Each point is reached from the start by the listed moves, each made 0, 1 or 2 times, or once backwards (-1), plus a little noise. Is the number of moves made odd or even? Then give how often each move was made.

Moves:
(1): [ 0.38 -0.08  0.21  0.08 -0.18]
(2): [ 0.01  0.27 -0.05 -0.12 -0.26]
Start: [ 0.02  0.12 -0.05 -0.02  0.06]
Points:
[ 0.41  0.56  0.06 -0.19 -0.62] -> odd (1, 2)
[ 0.02  0.39 -0.10 -0.14 -0.19] -> odd (0, 1)
[-0.36 -0.07 -0.21  0.02  0.50] -> even (-1, -1)
[ 0.75 -0.31  0.41  0.25 -0.02] -> odd (2, -1)

Moves:
(1): [ 0.37  0.09  0.02  0.12  0.07 -0.10  0.02  0.06 -0.06  0.02 -0.03  0.00]
(2): [-0.08  0.55 -0.09  0.11 -0.05 -0.14 -0.14 -0.08 -0.10 -0.02  0.12 -0.02]
(3): [-0.01  0.11  0.15 -0.03 -0.12  0.03  0.13 -0.15 -0.10 -0.01 -0.01  0.12]
(4): [-0.11 -0.02  0.05  0.15 -0.05  0.07  0.15 -0.05  0.20 -0.12 -0.08 -0.03]
(5): [ 0.04 -0.05  0.12  0.02  0.25  0.02 -0.07 -0.14  0.00 -0.06  0.02 -0.08]
(6): [-0.01  0.09 -0.13  0.00 -0.06  0.39  0.23 -0.02  0.11 -0.15  0.20 -0.01]
(7): [-0.03  0.07  0.01 -0.29  0.12 -0.06  0.17  0.11  0.09  0.10 -0.23 -0.10]
(8): [-0.16  0.10  0.24  0.02 -0.03  0.02  0.02  0.44  0.04  0.05  0.08  0.11]
(9): [ 0.08 -0.01  0.05 -0.18 -0.01  0.03 -0.20  0.11  0.29 -0.03 -0.09  0.22]
Start: [ 0.13  0.00  0.08 -0.05 -0.02  0.09  0.15  0.01 -0.04  0.01 -0.18 -0.03]
Points:
[ 1.12 -0.45 -0.16  0.09 -0.28  0.57  0.20 -0.05  0.70 -0.35 -0.27  0.46] -> even (2, -1, 0, 1, -1, 1, -1, -1, 2)
[-0.51  1.41  0.52 -0.69 -0.13 -0.57  0.09  0.20 -0.45  0.45 -0.41  0.10] -> even (-1, 2, 2, -1, 0, -1, 2, 1, 0)
[ 0.19  0.84  0.21  0.34  0.50  0.57  0.29  0.63 -0.30 -0.16  0.70 -0.31] -> odd (1, 1, -1, -1, 2, 2, 0, 2, -1)
[ 0.53  0.41 -0.05 -0.16  0.38 -0.04 -0.11 -0.19  0.94 -0.30 -0.69 -0.09] -> even (1, 1, -1, 2, 1, 0, 1, -1, 2)
